Each row of a before or after table is a point. One or more steps were done to the points. Then noise was added and the rows were shuffled. The steps act on columns, c1 being the first. What was done? A step turns or swaps two columns, mirrors them in a line or flattens them onto one, adds a multiple of one to another, or multiplies or shifts one. Angles are multiples of 10 degrees, from the lower column toward the higher: turns from -170 to 170, lines from 10 to 170 but not 90. Use the fewest steps. Two steps may share a column if one is a turn and the other turns, adds or multiplies; they go together, in the order done. Otherwise the lowest column goes first.

Before (14 x 3):
-0.18,0.74,-0.31
-0.69,-0.08,-0.32
-0.64,-0.19,0.29
-0.44,0.02,0.18
0.34,0.64,0.16
-0.19,0.54,0.55
-0.67,0.18,0.28
0.13,0.40,-0.27
-0.88,-0.16,0.52
0.18,-0.29,0.10
-0.21,0.65,-0.21
-0.33,-0.33,0.57
0.12,0.05,-0.12
0.25,-0.35,-0.35
After, 14 rows:
-0.70,-0.19,0.27
-0.60,0.31,-0.05
0.24,-0.04,0.46
-0.89,0.53,-0.25
0.17,0.30,0.17
-0.32,0.63,-0.07
0.36,-0.30,-0.57
0.07,-0.13,0.03
0.10,-0.49,-0.13
-0.19,0.09,-0.76
-0.19,-0.57,-0.40
-0.21,-0.70,-0.36
-0.43,0.15,-0.17
-0.68,0.08,-0.31
Steps: turn c2 and c3 by -130 degrees

Before (9 x 4):
-0.29,-0.36,0.68,-0.49
-0.83,0.17,0.43,-0.71
0.10,0.52,-0.11,-0.15
0.01,-0.17,0.29,-0.46
-0.37,0.19,-0.06,-0.01
-0.44,0.73,-0.03,-0.15
-0.04,-0.33,0.38,-0.45
-0.11,0.38,0.61,0.16
-0.04,-0.35,0.95,-0.15
After (9 x 4):
-0.44,0.28,-0.02,-0.29
-0.11,0.14,0.63,0.13
-0.40,0.08,-0.04,-0.11
-0.84,0.06,0.43,-0.97
0.10,0.20,-0.12,-0.12
0.02,-0.06,0.29,-0.47
-0.04,-0.14,0.98,-0.17
-0.29,-0.16,0.68,-0.58
-0.04,-0.13,0.36,-0.46
Steps: add 0.3 times c1 to c4; multiply c2 by 0.4
